Each row of a before or after table is a point. One or more steps were done to the points. Then noise was added and the rows were shuffled. The steps act on how far a point lies along the listed directions, d1 being the first. Write out the steps. A step turns or swaps two directions, mirrors them in a line or flattens them onto one, adds a multiple of one to another, or multiplies one. Angles are multiples of 10 degrees, from the lower direction toward the higher: turns from -170 to 170, lines from 10 to 170 but not 90. Use the fewest steps. Two steps may share a direction if one is a turn and the other turns, adds or multiplies; they go together, in the order done. Otherwise the lowest direction goes first.

Directions:
(1): [-38 -32 -40]
(2): [ -8  53 -35]
Before (14 x 3):
[[  6 -46   4]
 [-33 -12 -47]
 [ 11   4  22]
 [  4 -20 -19]
 [  2  -1  -1]
 [ 24  -6  34]
 [  3   6  -1]
 [ 10 -27  12]
 [ 19  51 -12]
 [-23  -3   6]
 [  2  31 -25]
 [ 10  32 -26]
 [ 35  60  30]
 [  2  31  15]]
After (14 x 3):
[[-25  -1   4]
 [  5   7   1]
 [ 38  52  39]
 [ 10   0  23]
 [  6  33 -19]
 [  6  28  21]
 [  2 -44  -2]
 [ 14  33 -21]
 [ 22 -12  33]
 [ 25  49  -5]
 [  6 -29  10]
 [  2   0  -3]
 [-30  -1 -47]
 [  4 -18 -21]]
Steps: turn d1 and d2 by 10 degrees

Directions:
(1): [ -4 -14  52  33  -7  43]
(2): [ 19 -22   6 -60  16  35]
(3): [  5 -57  22   2  13 -45]
Before (14 x 6):
[[  6  28  -2   1  -2  23]
 [  5 -20  13   5  19  -6]
 [ 17  10  -4  -9 -16  57]
 [ 14  -5   9  -9  -6   2]
 [-10  60 -27 -37  13  38]
 [ 21 -58  -7 -42  31 -54]
 [ -9 -38 -34  13   0 -56]
 [-10  -5   0  -8 -14  28]
 [  7  10 -26 -52  12  27]
 [ 19 -44  39  -8   9  23]
 [  5  -6  10 -10  13  -5]
 [ 10   7  -5 -32   7   2]
 [  6  44   8  19 -44  16]
 [  1  -7  48  11   3  22]]
After (14 x 6):
[[  4   3  15 -10   7  -6]
 [ 21 -22   1 -26   7  12]
 [ -8  21   6 -25  17  26]
 [  9   1   8 -27   7   8]
 [  1   0  11 -11  11  -1]
 [ -9 -10  -9 -13 -14  11]
 [ 14 -31  12 -23  18   3]
 [ 16  -5   3  -9  -7   1]
 [ 17  -7 -11 -22 -10  26]
 [  7  26   2  12 -40  -8]
 [  6  -7  -3 -38  14  32]
 [  4 -11   3   1  21   0]
 [-12 -22 -15  29  -5 -19]
 [  8  15  -3  -2   5   8]]
Steps: multiply d1 by 0; multiply d3 by 0.4

Directions:
(1): [  6  16 -17 -32 -42  23  29   7  15  19 -29]
(2): [ 60 -23 -18  -3   7 -28  26  -7 -12   7   1]
(3): [ 27 -26  17  25 -26  17 -33 -11  40  12  -2]
(4): [ -9   6 -47  11   8 -28  -4  18  47 -19  -5]
(5): [ 11  -8  -9  19  38  44   7   6  -4 -16 -43]
(6): [-14 -18  22  26 -26  -6  47  -6   6 -39   0]
Before (12 x 11):
[[  8 -17 -23  28  20  -7   0   3   7 -33 -14]
 [  4  -7   5  17  26 -27  26 -12 -21 -16  12]
 [ -2  14 -21  -3  40 -29  21  -6 -35  -6  -3]
 [ 24 -22  20   7 -33  -5 -17 -15   8  16  16]
 [ 17 -12 -10   6  52  -2 -11   2  -5 -21   5]
 [-14   1  13  13  25   5 -11   0 -15 -10   5]
 [ 10   4  -7 -15  17 -44  29  -2 -14 -21  22]
 [-22  -2   9  18  15 -38 -10  -9  -8 -25  32]
 [-24  11  -1  -9   7  -5 -10  -3 -15   5  22]
 [ 17  15 -41 -14  48 -20  43   3 -45  -9 -13]
 [ 27 -30 -21  15  16 -19  43  -5   4 -39 -13]
 [-13   7 -23 -16  27 -31  -2  -5  -5   3  -3]]
After (12 x 11):
[[-38  25  19 -11  17 -15   9 -13 -49   0  13]
 [-43  21  24 -10  18  12  14   0 -20 -29   4]
 [-14  -2  12  -5  12 -30 -16  -3  -1 -16  42]
 [ -2 -13   3  24 -10  25 -26  -1  31  -6 -14]
 [-50   7  10  -8 -37 -21  14  -4  20 -28  21]
 [-24   8  -4 -12  30 -12  -4  -9 -17   1  -5]
 [ 10 -10  14   9  12 -17   6  -7 -22  -5  17]
 [-13 -12  11  31  30  -5   9  -9 -15 -40  -1]
 [  4  -5  -2   3  29  13   7  -6 -31  -1   1]
 [-53  44  20 -35   1 -13  10  -7 -59   9  29]
 [-35   9  30  13   5  -6  19 -13 -21 -16  15]
 [-16  -3 -11  11 -21 -37  -5  -1  17 -23  19]]
Steps: turn d1 and d6 by -20 degrees; turn d2 and d5 by -160 degrees; add 0.7 times d3 to d4
